Each row of a before or after table is a point. The points were changed in one or more steps. Then noise was added and the rows were shuffled. The steps act on how far a point lies along the listed directions, d1 being the first. What was done? A step turns or swaps two directions, mirrors them in a line or flattens them onto one, adds a multiple of one to another, or multiplies one. Angles are multiples of 10 degrees, from the lower direction toward the higher: turns from -170 to 170, lines from 10 to 170 but not 90. Use the fewest steps. Two steps may share a direction if one is a turn and the other turns, adds or multiplies; they go together, in the order done. Otherwise the lowest direction goes first.
In the rows, 128 means zero.

Directions:
(1): [149 107  90]
(2): [166 159 132]
Before (11 x 3):
[[106  84  87]
 [144  86 107]
 [128 152 152]
 [ 83  83 129]
 [125 145 161]
 [150 158 120]
 [127 163 145]
 [105 154 149]
 [128 155 198]
 [ 95 108 149]
 [103 120 122]]
After (11 x 3):
[[117 147 140]
 [114 154 183]
 [163 143 143]
 [143 174 160]
 [108 101 123]
 [141 116  90]
 [ 88  64 133]
 [105 109 101]
 [104 101 113]
 [102 124 164]
 [ 90 116 123]]
Steps: mirror d1 and d2 in the line at 40 degrees

Directions:
(1): [125 133  86 137 172 159]
(2): [158 175 161 129 144 145]
(3): [182  89 130 134 143 120]
(4): [102 100 168 108 159 145]
Before (13 x 6):
[[ 97 131 151 112 147 141]
 [ 94 149 174 113 144 140]
 [ 89 146 155 118 112 121]
 [125 105 146 136 174 152]
 [ 98 112 140 119 144 142]
 [138 103 171 109 156 138]
 [130 120 109 146 190 159]
 [103 165 132 121 117 146]
 [127 124 163 126 157 156]
 [ 96 137 127 121 129 150]
 [121 165 119 124 121 133]
 [119 161 178 120 167 160]
 [116 123 137 130 107 123]]
After (13 x 6):
[[162 211 134 160 150 156]
 [132 170 154 124 109 140]
 [106 192 103 150 151 154]
 [165 203 160 135 119 129]
 [153 150 171 128 100 104]
 [197 196 128 142 144 144]
 [164 185 147 138  93 109]
 [136 166  88 154  82 103]
 [ 79  86 101 115  92  98]
 [101 116 123 122  76 107]
 [143 128 157 134 125 130]
 [161 182 118 152 116 141]
 [168 217 175 134 138 151]]
Steps: turn d1 and d3 by -60 degrees; turn d2 and d4 by -130 degrees; multiply d2 by 3

Directions:
(1): [154 103 188 157 144 122 101 164 139 107 121]
(2): [118  99 160 126 129 186 150 124 113 179 138]
(3): [139 100  83 183  90 139 104 142 126 139 147]
(4): [113 112 144 108 131 105  77  94 107 133 181]
(5): [145  72 109  98 137 107 119 116 168 155  97]
(6): [120 159 149 141 104 137 121 104 201 141 145]
Before (8 x 11):
[[136  98  81 148 136  94 121 123 152 130 116]
 [163  48  78 173 126 124 120 181 108 108  91]
 [ 90 111 109 138 112 144 145 110 127 172 146]
 [132 122 189 101 162  91  94 113 150 117 129]
 [171 110  84 142 120  83 101 131  79 108 128]
 [135 104  97 135 132 102 123 136 168 118 125]
 [149 130 148 152 130 125 128 170 137 104 106]
 [ 95 137  99  65 126 169 180  87 110 167 133]]
After (8 x 11):
[[ 92 169 128 105 132 139 147  91  79 141 162]
 [150 165 123 150 137 130 163 188 131  66  80]
 [119 101 154  99 156 136 148 119 148 145 136]
 [124 113 101 136 141  95 152 155 132 113  85]
 [128  91 158  90 138  88  85  80 219 131 134]
 [122 110 153 121 123 123  88 115 124 139 169]
 [124 108 156 113 165 126 147 110 161 153 115]
 [151 139 136 118  99 131 134  83 194 172 127]]
Steps: turn d1 and d4 by 110 degrees; turn d2 and d6 by -150 degrees; turn d3 and d5 by 80 degrees

Directions:
(1): [135  89 103 159 164 141 106 165 104 121 142 168  99 166]
(2): [149 157 122  89 141 137  84 160 118 130 105  85 152 173]
Before (12 x 14):
[[158 162 122  89 142 142  74 155 109 132  80  44 161 198]
 [121 115 153 144 116 124 169  87 152 132 141 154 131  73]
 [124 107 149 140 120 126 153 114 156 119 126 165  88 100]
 [125 143 146 143 102  95 187  50 152 130 137 118 126  52]
 [112 127 142 124  95 134 152 127 151 126 136 149 141  84]
 [139 156 122 109 154 144  92 144 118 112 124 109 133 164]
 [136 145 110 116 122 130 123 146 127 142 118 117 134 117]
 [121 139 142  96 123 131 109 107 138 118 129  87 152 120]
 [142  96  95 140 158 165  80 183  89 123 146 150 118 180]
 [148 172 136  88 143 125 102 134 117 127 108  99 149 135]
 [128 168 158 109 112 127 126 114 150 142 111  97 148 124]
 [121 101 131 177 101 110 171  82 149 138 151 181 111  87]]
After (12 x 14):
[[161 164 124  86 144 146  66 160 103 134  77  38 166 204]
 [158 184 134  71 148 128  84 149 112 126  99  80 158 156]
 [136 159 136  73 133 138  79 130 131 121 116  57 168 150]
 [154 181 139  92 119 106 129  93 138 132 105  59 157 114]
 [133 130 150 120 124 128 144 106 148 132 125 131 143  95]
 [134 147 126 121 150 142 104 134 120 112 132 116 126 152]
 [125 108 147 141 121 126 155 112 156 118 128 166  87  97]
 [139 150 110 110 125 131 115 151 126 143 115 110 138 123]
 [111  52 103 200 136 151 150 135 105 121 184 217  81 109]
 [123 102 131 174 101 111 166  88 148 137 148 179 111  90]
 [122 143 140 103 101 138 128 143 146 128 124 123 153 110]
 [147 194 152  74 125 136  87 143 140 144  88  59 170 165]]
Steps: add -1.5 times d1 to d2

Directions:
(1): [ 91 161 150 164 150 117  97 122 124  97 154  82 156 137  96 105 111 136
  76 156]
(2): [173 104 112 113 169  88 115 173 171 131 132 150 133 115  88 156 113 108
  87 131]
(3): [132 124 129 168 151 142 128 143 127  84 153 158 162 157 112 141  81 119
 197 106]
(4): [181 159 132 142 149 134 176 133 110 144  85  78 167 116 130 119 124  86
 143 149]
(5): [110 132  92 124 154 115 155  79 146 131 137 146 149  89 180 145  73 148
 117 158]
(6): [167  97 148  95 140 135 105  94 130  62 154  91 125 104 164 124 139 103
 124  98]
Before (9 x 20):
[[144  76  91  80 129 115 142 149 157 157 144 178 109 125 128 158 126 130
  142  78]
 [108 116 143 141  86 142 106  94 126 113 148 177 110 160 140 134 134 172
  183  99]
 [182 126 125 163 164 146 142 181 145 126 120 127 202 167  82 156  59  84
  162 134]
 [158 125 112  99 108 101 123 170 141 186 130 118  93 130 114 136 141 140
   84 138]
 [120 176 106 145 137 114 177 111 124 203  93 101 120  96 170 118 116 139
   98 181]
 [201 102 104 120 191  91 146 133 176 111 140 156 149  90 126 182  74  89
  114 135]
 [113 136 113 135 130 128 115  53 146  70 138 144 139 117 203 133  70 144
  166 106]
 [177 145 138 127  70 183 162 154 100 150  86 121 115 138 145  94 173 101
  218 100]
 [105 121 152 116 113 114  73 150 131 108 114  67 121 115 112  83 170 136
   52 162]]
After (9 x 20):
[[159 129 168 130 130 129 111  88 132  80 148 108 143 126 140 129 130 126
  158 114]
 [149 164 120 152 138 121 137  98 130 102  96 105 167 138 155 128  84 113
  162 129]
 [102 160 122 141  89 151 120 156 136 156 123 149 119 147 107 102 138 153
  133 131]
 [148 140 119 168 155 114 146 139 149 140 128 148 137 127 102 156  83 114
  131 154]
 [148 105 124  89  99 109 118 133 137 153 144 110  88 128 140 128 147 143
   80 128]
 [145 105 119 100 145 128 127 123 133 123 155 105 137 110 131 124 141 117
  112  91]
 [132 121 128 107 102 132 128 153 136 141  87 102 121  95 136 101 165 128
  108 157]
 [ 98 113 123 165 126 151 105 170 148 127 155 180 165 192  85 159  59 141
  157 129]
 [ 81 139 112 118 110 105 117 126 132 178 132 161  61 126 155 125 136 169
   91 150]]
Steps: flatten d1 and d3 onto the line at 80 degrees; multiply d2 by 0.4; turn d4 and d6 by -100 degrees; multiply d5 by 0.4
